Each row is a point. The points of each table are mixes of a few directions, plus a little noise. Count the directions of each table, and those that both share. Where both have some left over, give the other angles between the two spaces (their principal angles), to ten degrees, smallest first.

First, 7 rows:
[[-2.9  4.4  0.8]
 [-2.7  2.9  0.8]
 [-5.1 -5.3  1.5]
 [-1.5  4.1  0.4]
 [ 4.7 -4.6 -1.4]
 [ 2.7  1.7 -0.8]
 [ 4.8 -3.2 -1.4]]
Second:
[[-4.1  0.9  0.1]
 [ 3.4 -0.8 -1.2]
 [ 5.5 -1.1  3.0]
 [-7.5  1.8  1.3]
 [ 2.8 -0.8 -3.2]]
Directions: first 2, second 2, shared 1; angles 90

First (7 x 4):
[[ 2.9 -2.5  0.7  0.2]
 [ 2.3 -1.9  0.5  0.2]
 [ 6.8 -5.5  1.6  0.5]
 [-9.0  7.4 -2.1 -0.6]
 [-4.4  3.6 -1.1 -0.3]
 [ 0.7 -0.5  0.1  0.0]
 [ 0.7 -0.6  0.2  0.1]]
Second:
[[  8.4   1.5   0.1   1.8]
 [ -0.9  -0.2   0.0  -0.2]
 [-10.5  -1.9   0.0  -2.3]
 [  0.9   0.2   0.0   0.2]
 [  2.1   0.4   0.0   0.4]]
Directions: first 1, second 1, shared 0; angles 50

First, 8 rows:
[[  2.4   1.0   5.9   4.8  -2.6   1.4]
 [  0.7   0.7   2.4  -0.4   0.0   0.2]
 [ -3.0  -2.3  -9.5   1.3   0.3  -0.8]
 [ -0.3   0.9   1.4  -9.0   3.8  -1.4]
 [  1.7   0.6   4.0   3.6  -2.0   1.0]
 [  1.1   0.9   3.3  -0.8   0.0   0.2]
 [ -3.2  -2.7 -10.4   2.3  -0.1  -0.7]
 [  0.8   0.8   3.0  -1.7   0.5   0.0]]
Second, 6 rows:
[[-3.7  1.1 -0.1 -1.4  0.4  1.6]
 [-3.2  1.3  4.0  0.4  4.5 -2.2]
 [ 3.1  0.4  3.5  5.5  1.0 -5.9]
 [ 8.3 -4.7 -2.8 -0.6  1.3 -0.5]
 [-4.1  0.5 -3.4 -0.9 -1.7  3.0]
 [-0.4  1.5 -1.2 -2.9 -5.6  4.1]]
Directions: first 2, second 4, shared 1; angles 40

First, 8 rows:
[[-4.3 -0.3 -3.8 -3.8 -0.5 -1.0  1.7  7.1]
 [ 2.9 -5.6  2.7 -1.9  0.3  0.6  2.5 -0.8]
 [ 2.4  0.4  1.7  2.4  0.3 -0.1 -1.2 -4.0]
 [-1.0  6.7  2.6  2.6  0.1  5.5 -2.3 -3.9]
 [ 4.8 -5.4  1.9  1.1  0.5 -2.9  0.6 -3.5]
 [ 3.5  0.6  2.8  3.4  0.4  0.5 -1.6 -6.0]
 [-1.5 -1.3 -2.3 -1.7 -0.2 -2.0  0.8  3.6]
 [-6.8  4.8 -5.7 -2.2 -0.7 -0.7 -0.5  7.5]]
Second:
[[-3.2 -4.5  3.2  0.7  2.3  4.2 -0.1  0.7]
 [-4.4 -5.8  5.4  0.1  3.9  4.0  0.3 -1.4]
 [ 3.4  3.2 -4.1 -1.4 -3.8 -3.5 -1.4  1.2]
 [-3.0 -6.2  3.6 -2.2  1.2  2.0 -1.8 -0.8]
 [ 4.4  6.2 -7.1  2.7 -4.5 -0.1 -0.1  5.8]
 [ 3.2  6.2 -2.1 -0.8 -0.8 -6.3  1.6 -3.7]
 [-1.6 -2.2  2.5 -1.0  1.6  0.1  0.0 -2.0]
 [ 1.1  3.1 -1.4  1.7  0.1 -0.3  1.4  0.4]]
Directions: first 3, second 3, shared 0; angles 50, 60, 60

First, 10 rows:
[[ 0.1 -1.0 -2.5 -0.3 -2.6 -2.0 -0.6  6.2  4.6]
 [-0.3  4.6 -0.9  4.0  0.7  3.1  4.8  0.9  2.9]
 [ 1.5 -5.7  2.7 -4.7  0.3 -1.8 -3.8 -0.5 -5.8]
 [ 2.5  0.4 -3.7  0.5  4.4  3.8  3.7 -4.6  1.8]
 [ 5.5 -5.1  2.3 -2.3 -1.7 -3.6 -1.9  5.6 -2.7]
 [-3.3 -2.8  1.7 -2.9 -3.8 -2.8 -4.0  6.2 -0.7]
 [-4.4  0.3  0.7 -1.1  0.5  2.8  0.6  0.8 -1.0]
 [-4.0  2.4  1.9  0.5 -0.9 -2.4 -4.2 -7.5 -2.4]
 [-2.6  4.4 -1.7  3.1 -0.6  0.2  0.9 -2.1  3.6]
 [ 4.9  2.5 -0.6  3.3  3.6  2.6  4.5 -5.0 -0.4]]
Second, 10 rows:
[[ 1.5  2.7 -1.2 -3.4 -2.7  3.3 -3.8 -1.2 -2.0]
 [-1.8 -3.3  1.5  4.0  3.3 -4.0  4.6  1.5  2.4]
 [-0.8 -1.5  0.7  1.9  1.6 -1.9  2.2  0.7  1.1]
 [ 1.8  3.2 -1.4 -4.0 -3.2  3.9 -4.5 -1.5 -2.4]
 [-3.5 -6.5  2.9  8.1  6.5 -7.9  9.1  3.0  4.8]
 [-0.2 -0.3  0.1  0.4  0.3 -0.4  0.4  0.1  0.2]
 [ 3.0  5.4 -2.4 -6.7 -5.4  6.6 -7.6 -2.4 -4.0]
 [-0.9 -1.7  0.8  2.1  1.7 -2.1  2.4  0.8  1.3]
 [-0.1 -0.2  0.1  0.2  0.2 -0.2  0.3  0.1  0.1]
 [ 1.2  2.2 -1.0 -2.7 -2.2  2.6 -3.1 -1.0 -1.6]]
Directions: first 5, second 1, shared 0; angles 70

First:
[[-0.8  0.8 -0.6 -3.4 -3.0  2.8 -2.3  1.5  2.8  0.1  0.0]
 [ 0.8 -0.8  0.6  3.3  3.0 -2.7  2.3 -1.4 -2.7 -0.1  0.0]
 [-1.0  1.1 -0.8 -4.5 -4.1  3.7 -3.1  2.0  3.7  0.1  0.0]
 [-1.7  1.7 -1.3 -7.2 -6.6  6.0 -5.1  3.2  6.0  0.2  0.1]
 [ 2.6 -2.7  1.9 11.0 10.0 -9.1  7.7 -4.9 -9.2 -0.3 -0.1]
 [ 0.4 -0.5  0.3  1.9  1.7 -1.6  1.3 -0.8 -1.6  0.0  0.0]
 [-0.2  0.2 -0.1 -0.8 -0.7  0.7 -0.6  0.4  0.7  0.0  0.0]
 [-0.1  0.1  0.0 -0.3 -0.2  0.2 -0.2  0.1  0.2  0.0  0.0]]
Second, 9 rows:
[[-4.2  0.9  4.8  2.4 -0.6  2.0 -3.5 -0.8 -2.7  0.8  2.6]
 [-1.4  0.2  1.5  2.3 -2.9  0.3 -1.1 -2.7 -0.8  1.7  7.2]
 [ 6.4 -1.1 -7.5 -3.3  0.3 -2.7  5.8  0.3  4.3 -0.6 -2.7]
 [-1.7  1.0  1.2  1.6 -2.0  1.3  0.1 -2.6 -0.6  1.8  4.6]
 [-6.9  1.7  7.8  1.4  3.1  3.7 -5.1  2.2 -4.6 -1.1 -6.0]
 [-1.3 -0.3  2.0 -0.3  2.0  0.2 -2.2  2.4 -1.2 -1.4 -3.9]
 [ 1.7 -2.2 -0.3 -1.3  2.4 -2.7 -3.0  4.6  0.0 -3.0 -4.1]
 [ 7.5 -1.8 -8.4 -3.4 -0.1 -3.8  5.6  0.5  4.7 -0.8 -1.4]
 [-0.1  1.4 -1.4  0.6 -2.2  1.5  3.5 -3.9  0.9  2.5  3.6]]
Directions: first 1, second 3, shared 0; angles 90

First, 11 rows:
[[-0.3  0.5  3.1  0.9 -2.4 -0.8 -0.2  3.2  1.7  3.7 -2.4  2.7]
 [-1.4 -1.3  5.4  0.3 -1.8  2.9 -1.8  0.7 -0.4  2.7 -3.9 -0.7]
 [ 2.6  2.5 -1.1  6.7  6.3  4.9  0.3  2.2 -1.4 -2.0 -2.6 -1.4]
 [ 2.9  1.9 -4.5  4.2  5.9  2.5  0.7 -0.3 -1.1 -3.2 -0.9  0.3]
 [ 0.0 -0.4  4.2  0.1 -2.5 -0.9 -0.8  0.8  1.8  3.3 -2.0  1.0]
 [-5.1 -2.7 -8.7 -9.8 -2.9 -2.5  0.9 -3.7 -3.3 -5.1  7.1  0.1]
 [-1.0 -0.5  7.8  1.7 -1.8  2.1 -1.1  2.6  0.1  2.3 -1.3 -4.4]
 [-5.0 -0.7 -5.3 -8.0 -5.9 -6.2  2.4  2.6  0.0 -1.1  7.9  1.5]
 [ 1.8 -0.5  2.6  2.2  2.2  2.6 -1.5 -2.8 -0.4 -0.3 -2.5 -2.2]
 [ 0.3 -1.4 -2.8 -3.1 -0.8 -1.4 -1.0 -4.6  0.5  0.5 -1.5  4.4]
 [ 5.2  2.9 -0.8  4.6  3.5 -3.4  1.8 -0.4  2.8 -0.8  2.4 -1.0]]
Second, 8 rows:
[[  6.0  -2.2   2.9  -4.4   0.7   3.2  -3.7   4.2   2.1  -5.0   4.2   3.4]
 [ -0.8   0.2   0.0   0.2   0.0  -1.0   0.7  -0.2  -1.2  -0.5  -0.8  -0.8]
 [  1.1  -0.8  -2.5   2.7  -3.5   3.2   0.8  -1.9   1.6   3.5  -0.1  -0.6]
 [ -2.8   0.9  -1.2   2.0  -0.4  -2.0   2.1  -1.8  -1.9   1.5  -2.3  -2.1]
 [ -2.6   1.6  -0.5   0.7   1.9  -0.5  -0.6  -1.5   2.6   4.0   0.1   1.3]
 [  4.1  -1.3   2.1  -3.3   1.2   2.6  -3.2   2.9   2.6  -2.8   3.5   3.2]
 [ -4.9   2.1  -4.5   5.6  -1.8   0.9   2.1  -5.6   3.2  10.2  -2.2  -1.0]
 [  0.0  -0.5   3.7  -3.6   2.0  -6.3   1.9   3.9  -9.1 -11.0  -2.4  -3.3]]
Directions: first 5, second 3, shared 0; angles 60, 80, 90

First:
[[ 6.2 -1.6 -1.9 -3.4  0.5 -1.5 -0.9 -7.6 -1.3 -4.8  4.2 -1.0]
 [ 5.9 -1.5 -1.8 -3.2  0.5 -1.5 -0.8 -7.1 -1.2 -4.5  3.8 -0.9]
 [-1.6  0.4  0.5  0.8 -0.2  0.3  0.2  1.8  0.3  1.2 -1.0  0.3]
 [-4.9  1.3  1.5  2.7 -0.4  1.1  0.7  6.0  1.1  3.8 -3.2  0.8]
 [-3.2  0.8  1.0  1.6 -0.3  0.8  0.5  3.8  0.7  2.4 -2.1  0.5]
 [-0.2  0.1  0.1  0.1  0.0  0.0  0.0  0.1  0.0  0.1 -0.1  0.0]
 [-9.1  2.4  2.7  5.0 -0.8  2.2  1.3 10.9  1.9  6.9 -6.0  1.5]
 [ 6.6 -1.7 -2.0 -3.6  0.6 -1.6 -1.0 -8.0 -1.4 -5.1  4.4 -1.1]]
Second, 10 rows:
[[ 2.2 -0.8 -2.4  0.7  6.3  0.1 -2.1 -2.0 -1.0  0.7 -4.9 -3.4]
 [-2.2 -0.5  1.1  0.4 -2.3 -0.1  0.5  1.9  0.2 -0.1  2.9  0.9]
 [ 5.8  3.0  0.9 -4.6 -4.2 -0.3  2.2 -5.7  1.5 -2.7  0.9  3.4]
 [ 4.8  3.2  2.1 -5.0 -7.4 -0.5  3.2 -4.9  1.8 -3.4  3.5  5.0]
 [-2.7  0.0  1.1  0.7 -2.4  0.2  0.6  2.4  0.4  0.5  2.1  1.2]
 [ 1.1 -1.0 -0.8 -0.5  0.4 -0.5 -0.6 -1.6 -0.7 -1.3  1.7 -0.8]
 [-5.0 -7.4 -3.2  4.8  6.1 -1.1 -4.6  3.2 -3.9 -0.4  5.4 -6.3]
 [ 0.8  4.0  0.9  0.0  0.8  1.4  1.4  0.9  1.9  3.1 -7.9  1.5]
 [-2.5 -5.5 -2.4  2.5  3.8 -1.0 -3.3  1.0 -2.9 -1.5  5.2 -4.4]
 [-2.1  5.4  2.4  1.0 -1.2  2.0  2.5  4.7  2.9  5.1 -9.1  3.1]]
Directions: first 1, second 3, shared 1

First (9 x 14):
[[ -2.1   1.5   0.5  -2.6  -1.3   1.4  -0.4   3.1  -0.2   0.7  -4.2   0.3
   -0.8   2.7]
 [  1.9   1.1   0.4   2.4  -0.3   3.8   1.8   0.5  -2.5  -0.8  -3.8   2.2
    0.2   1.6]
 [ -6.2  -8.0   2.3  -0.8   2.0 -15.1  -7.0   5.1   4.2   6.4  -0.5  -9.2
   -2.0  -3.1]
 [ -1.8   5.1   0.9   4.0  -2.2   2.3   4.1  -2.0   2.0   2.4  -3.0   0.5
   -3.1  -4.8]
 [  2.7  -1.3  -3.6  -3.7  -7.3   0.7  -0.7   0.2   0.3  -0.6   6.7   2.6
    2.3  -3.0]
 [ -2.8   1.7   1.1  -2.0   4.6   3.7  -0.8  -0.7  -2.4   0.3   1.8   0.6
    1.2   4.8]
 [  4.0  -3.8  -0.7   3.3   0.5  -0.4  -0.6  -1.5  -2.4  -0.7   4.6   0.8
    2.5  -1.7]
 [  3.9   0.6  -1.1   0.7   3.1   1.5   1.9  -4.2   0.1  -5.5   1.8   1.0
    0.8   1.0]
 [ -0.2   3.0   0.0  -1.5   0.8   2.4   1.7  -0.5   0.5  -2.3  -3.3   0.8
   -0.8   2.5]]
Second (8 x 14):
[[-4.7  4.5  2.5  1.2 13.0  1.7  1.5 -8.0  1.2 -1.7  4.5 -2.4 -1.1  2.7]
 [ 7.6 -3.7 -1.5  2.9 -5.6 -4.7  1.4  2.7  1.9 -4.3 -8.3 -0.3 -1.2 -2.8]
 [-1.6 -0.5  0.4 -1.9 -1.3  2.5 -1.7  3.1 -2.9  2.3  0.1  1.3  1.5  2.8]
 [ 0.0 -2.4  0.8  2.6  0.1  1.5 -1.4  1.1 -3.8  3.3  2.5  0.9  2.0  0.0]
 [-4.3  2.5  1.3 -0.5 -2.2  2.6 -0.1  2.6 -0.9  4.7 -1.9  0.7 -0.9  0.2]
 [-0.9  1.4 -0.6 -4.9  6.9  0.7 -0.7 -3.5  0.7 -4.9  4.2 -0.6  1.0  5.2]
 [-1.5  1.9 -0.8  0.0 -3.4 -1.0  1.0 -1.3  3.0  2.1  2.3 -0.3 -1.4 -4.9]
 [ 5.5 -3.7 -2.1  0.7 -7.5 -3.2  0.0  3.3  0.8 -1.6 -3.4  0.7  0.1 -3.3]]
Directions: first 6, second 5, shared 5

First, 8 rows:
[[ 1.3  1.4  2.9 -0.2  3.6 -3.3 -1.1 -2.2 -6.1  4.9  1.1 -3.7 -0.2 -4.5
  -4.5 -5.8  0.9  1.8]
 [-4.8  2.9  1.7 -3.9 -3.3 -9.1 -0.9  5.0  0.7  5.6 -9.4  3.7 -8.0  3.6
   5.9  2.4  7.8  2.3]
 [ 1.8 -3.3 -3.3  2.0  0.8  6.0  3.9 -0.6  4.9 -5.3  6.7  2.9  5.7  0.1
  -1.3 -0.9 -9.1 -3.6]
 [-2.3 -0.3 -4.0  2.0 -0.9  1.9  2.2  4.4  1.9 -3.2 -0.8  4.8 -0.7  3.4
   4.9  3.4  0.0  0.4]
 [ 2.2 -1.4  2.0 -1.8 -0.4  0.8 -0.3 -3.7  2.5 -0.1  2.4 -2.1  2.5 -1.5
  -3.7 -1.8 -3.8 -2.6]
 [ 2.2  0.4  2.0  0.0 -1.1  3.0 -5.0 -4.0 -1.7 -1.3 -0.7 -6.2  0.5 -0.7
  -2.0  3.2  3.6  0.3]
 [-0.5  1.1  1.3 -0.8  0.0 -2.3 -1.2  0.0 -1.7  2.0 -1.9 -1.1 -1.7 -0.4
   0.0 -0.4  2.6  1.0]
 [ 0.1 -0.6 -2.8  2.7  1.4  2.8  1.9  1.3 -0.8 -2.5  2.5  1.7  1.7  0.0
   0.7 -0.2 -2.1  0.3]]
Second (11 x 18):
[[  0.1   2.1  -2.0  -3.0   0.8  -0.7  -1.0   1.0   2.5   2.8  -0.9   2.5
    0.2   5.4  -1.0  -2.1  -0.7   4.6]
 [  0.6   0.4  -3.1   1.5   0.3   4.5  -1.6   0.4   0.2  -3.0   0.5  -0.1
    1.5   3.1   0.7   2.9   0.9   2.6]
 [  0.4  -0.9  -0.8   3.0  -0.3   3.8  -0.4  -0.4  -1.4  -3.7   1.0  -1.5
    0.8  -1.0   1.1   3.2   1.0  -0.9]
 [ -0.8   2.3   1.5  -6.6   0.7  -7.6   0.8   0.8   3.2   8.0  -2.0   3.5
   -1.7   3.1  -2.6  -7.1  -2.1   2.8]
 [  0.5   1.4  -3.6   0.0   0.6   3.7  -1.8   0.8   1.2  -1.5   0.1   1.1
    1.3   5.1   0.4   1.8   0.5   4.2]
 [ -0.5  -0.7   2.6  -0.7  -0.4  -3.4   1.5  -0.6  -0.6   1.8  -0.4  -0.4
   -1.2  -3.4  -0.5  -1.9  -0.5  -2.7]
 [  0.8  -0.2  -3.5   3.2   0.2   6.6  -1.7   0.2  -0.7  -5.0   1.1  -0.8
    1.9   2.6   1.4   4.7   1.4   1.9]
 [ -0.8   2.3   1.5  -6.5   0.7  -7.6   0.7   0.8   3.1   7.9  -2.1   3.5
   -1.5   3.0  -2.7  -6.9  -2.1   2.6]
 [  1.0  -4.2  -0.6  10.0  -1.4  10.0  -0.2  -1.7  -5.6 -11.8   3.1  -6.0
    2.0  -7.4   3.9  10.1   3.1  -6.4]
 [ -0.9  -0.8   4.9  -2.4  -0.5  -7.1   2.4  -0.7  -0.3   4.7  -1.0  -0.1
   -2.2  -5.0  -1.3  -4.6  -1.3  -3.8]
 [ -0.4  -1.7   3.1   1.2  -0.7  -2.2   1.6  -0.9  -1.9  -0.2   0.3  -1.7
   -1.0  -5.6   0.2  -0.3   0.0  -4.5]]
Directions: first 4, second 2, shared 1; angles 70

First:
[[-2.0  0.6 -2.2 -0.2  4.6 -2.1 -4.4 -5.7  3.1 -1.1  3.4  5.2  0.6  5.4
  -1.7  4.8 -9.2 -6.7 10.5  1.7]
 [ 0.0  2.6 -1.8  1.4 -0.2 -0.7  0.8 -3.1  0.4  0.6  1.1  0.9  0.1  1.9
  -0.1 -2.7 -1.6 -2.1 -1.3  0.8]
 [-1.9  0.4 -1.1  0.4  2.5 -0.4 -2.4 -1.8  1.4 -1.6  1.8  3.1  0.9  2.6
  -1.4  3.0 -5.5 -4.2  5.9  1.0]
 [ 2.5  1.3 -0.3  0.2 -2.6 -0.9  3.0 -1.4 -0.9  2.9 -0.9 -2.7 -1.3 -0.7
   1.8 -5.1  4.7  3.0 -6.8 -0.5]
 [ 0.2 -4.2  1.7 -3.0  2.6 -0.8 -3.3  1.0  1.2 -0.1 -0.1  0.7 -0.5 -0.1
   0.1  6.1 -0.8  0.9  6.8 -0.8]
 [ 1.9  2.9 -1.1  1.4 -3.1 -0.5  3.6 -1.9 -1.1  2.5 -0.5 -2.2 -0.8 -0.3
   1.3 -6.5  3.7  1.9 -7.8 -0.1]
 [-2.2 -6.8  5.9 -2.2 -0.8  5.7 -0.9 14.7 -3.1 -5.1 -4.3 -3.0  1.6 -8.5
  -1.1  6.7  5.5  5.8  0.6 -2.1]
 [-0.2  3.4 -1.5  2.5 -2.2  0.7  2.8 -0.6 -1.1  0.0  0.0 -0.6  0.4  0.1
  -0.1 -5.2  0.7 -0.8 -5.6  0.6]
 [ 1.8 -0.3  0.2 -0.7 -0.8 -1.1  0.8 -1.2  0.0  2.0 -0.4 -1.3 -1.0 -0.2
   1.2 -1.4  2.5  2.1 -2.2 -0.6]]
Second:
[[ -2.7   2.6  -2.4   2.1   1.8   0.3  -1.4  -2.2   1.0  -2.4   2.1   3.6
    1.5   3.1  -2.0   0.8  -6.8  -6.0   4.0   1.8]
 [ -2.4   2.3  -1.9   1.9   1.6   0.4  -1.3  -1.9   0.9  -2.0   2.0   3.2
    1.4   2.7  -1.8   0.7  -5.7  -5.1   3.4   1.5]
 [ -1.2   1.1  -0.9   0.9   0.8   0.1  -0.7  -0.9   0.4  -1.0   0.9   1.6
    0.7   1.3  -0.8   0.3  -2.9  -2.5   1.6   0.7]
 [ -0.1   0.1   0.0   0.0   0.0   0.0   0.0   0.0   0.0  -0.1   0.0   0.0
    0.0   0.2  -0.1  -0.1  -0.1  -0.2   0.1   0.1]
 [  2.7  -2.4   2.1  -2.0  -1.7  -0.3   1.4   2.1  -0.9   2.3  -2.1  -3.6
   -1.5  -2.9   1.8  -0.7   6.3   5.5  -3.7  -1.7]
 [ -4.2   3.9  -3.3   3.1   2.6   0.4  -2.1  -3.3   1.4  -3.5   3.3   5.5
    2.3   4.6  -3.0   1.2 -10.0  -8.9   5.8   2.7]
 [  4.6  -4.2   3.6  -3.5  -2.9  -0.4   2.3   3.6  -1.6   3.9  -3.5  -5.9
   -2.4  -4.9   3.2  -1.2  10.8   9.5  -6.4  -3.0]
 [  3.7  -3.5   2.9  -2.7  -2.4  -0.5   2.0   2.9  -1.4   3.2  -2.9  -4.9
   -2.0  -4.0   2.7  -1.0   8.9   7.8  -5.3  -2.4]
 [  0.3  -0.2   0.1  -0.2  -0.1   0.0   0.1   0.2   0.0   0.3  -0.1  -0.3
   -0.2  -0.3   0.2   0.0   0.5   0.5  -0.3  -0.1]
 [  3.3  -3.1   2.6  -2.6  -2.2  -0.4   1.8   2.6  -1.3   2.8  -2.6  -4.6
   -1.9  -3.6   2.4  -0.9   8.1   7.0  -4.7  -2.2]
 [ -3.8   3.6  -3.0   2.9   2.4   0.5  -2.0  -3.0   1.3  -3.4   3.0   4.9
    2.1   4.2  -2.8   1.0  -9.1  -7.9   5.3   2.5]]
Directions: first 3, second 1, shared 1

First:
[[ -2.7   1.2   0.5   4.2   2.1   2.2  -2.8   1.5   4.7   0.5  -2.1   1.6
   -1.3   0.6   0.7  -2.3   3.7   0.0  -0.7  -0.6  -0.3   0.1  -4.8  -2.0]
 [  5.3  -0.2   1.5  -2.9  -2.2   0.5  -0.4   2.3   3.8  -1.8  -5.9   3.5
   -1.1   0.1   2.6   0.9   0.7  -2.0   4.6  -0.3   0.6  -2.6   6.1   2.6]
 [  0.7   0.6   5.6  -1.3  -2.6  -2.6   1.1   1.9  -6.2  -4.6   3.6  -4.1
   -2.4   2.6  -0.4   2.9  -0.6  -1.2  -2.4  -1.2  -1.2   2.4   1.0   2.5]
 [ -8.3   2.0   1.9   8.0  -0.7   0.4  -1.4   2.6  -1.0  -1.2   4.3  -5.5
   -2.6  -2.5   3.4  -1.3   0.4   0.7  -2.3  -2.2   2.9   2.9  -9.3  -1.5]
 [ -6.6   2.4   0.5   2.3  -0.2   1.3   0.2   0.0  -4.7   1.4   5.7  -5.2
   -0.5  -3.7   2.4   0.8  -2.7   3.4  -2.9  -1.8   3.2   2.4  -4.8   1.4]
 [  3.7   2.1  -0.8  -4.0   2.2   0.3  -1.8  -2.2   0.9   3.4  -2.3   1.9
    4.6   1.6  -3.1   2.0   0.7  -0.3   1.2   4.4  -1.8  -1.8   5.5  -0.1]
 [  3.9  -1.7   1.8  -5.6  -0.8   1.6   1.8   1.4  -0.1  -2.7  -2.7   4.7
   -4.0   2.5   0.1  -0.4   0.4   1.3  -1.5  -4.2  -1.9  -0.5   3.1   3.6]
 [  4.1  -6.5 -11.1  -0.8   2.4  -3.7   3.5  -7.2   2.4   4.9  -0.4   3.3
    7.1  -1.1  -5.8  -2.7  -2.5  -2.0   4.2   5.9  -1.5  -2.7   3.2  -6.4]]
Second, 8 rows:
[[-2.9 -3.4 -0.5  3.8 -0.9  2.0  1.5  3.2  3.7 -3.4 -1.5  2.9 -6.7 -0.8
   3.5 -4.8  1.5  1.0 -1.1 -6.4  0.9  0.8 -6.7 -0.1]
 [-1.2 -4.3 -1.5  2.3 -2.8 -1.1  3.4  1.2 -0.3 -3.2  0.9  0.0 -3.9 -2.3
   3.0 -2.4 -1.9 -0.2  1.0 -4.1  1.8  0.6 -2.9  0.2]
 [-3.0  3.4  5.1  0.9  3.1  0.7 -2.8  0.4 -3.1 -0.8  3.5 -2.3 -1.3  5.4
  -4.0  0.7  3.6  1.0 -7.1 -0.3 -4.1  3.2 -4.7 -0.7]
 [ 5.3 -3.7  1.8 -2.7 -6.0 -2.8  3.9  3.0 -1.5 -5.9 -1.8  0.1 -3.7 -1.2
   4.0  1.0 -2.9 -2.5  4.5 -3.0  1.7 -1.0  5.6  3.8]
 [-5.9  0.8 -2.8  4.3  3.7  1.3 -1.0 -2.4  0.1  3.3  3.8 -1.1  1.3 -0.3
  -2.3 -2.5  0.9  2.4 -3.9  0.4 -0.4  1.8 -7.7 -3.8]
 [ 7.1 -0.7 -1.4 -5.0 -3.4 -1.9  1.2 -0.2  1.2  0.5 -4.4  1.3  3.4 -2.9
   2.4  3.1 -3.2 -2.6  7.9  3.2  2.5 -3.7 11.1  2.8]
 [ 0.6  2.7 -0.5 -1.2  2.2  1.3 -2.5 -1.2  1.8  3.4 -1.9  1.0  3.3  0.3
  -1.3  1.0  1.2  0.4  0.5  3.0 -0.4 -1.2  1.8 -0.5]
 [ 0.5  5.6  0.1 -2.3  4.1  0.2 -4.0 -4.0 -1.7  6.1  1.2 -2.1  7.6  1.9
  -5.1  3.8  0.8  0.3 -1.4  7.3 -1.9 -0.6  3.2 -1.7]]
Directions: first 6, second 4, shared 4
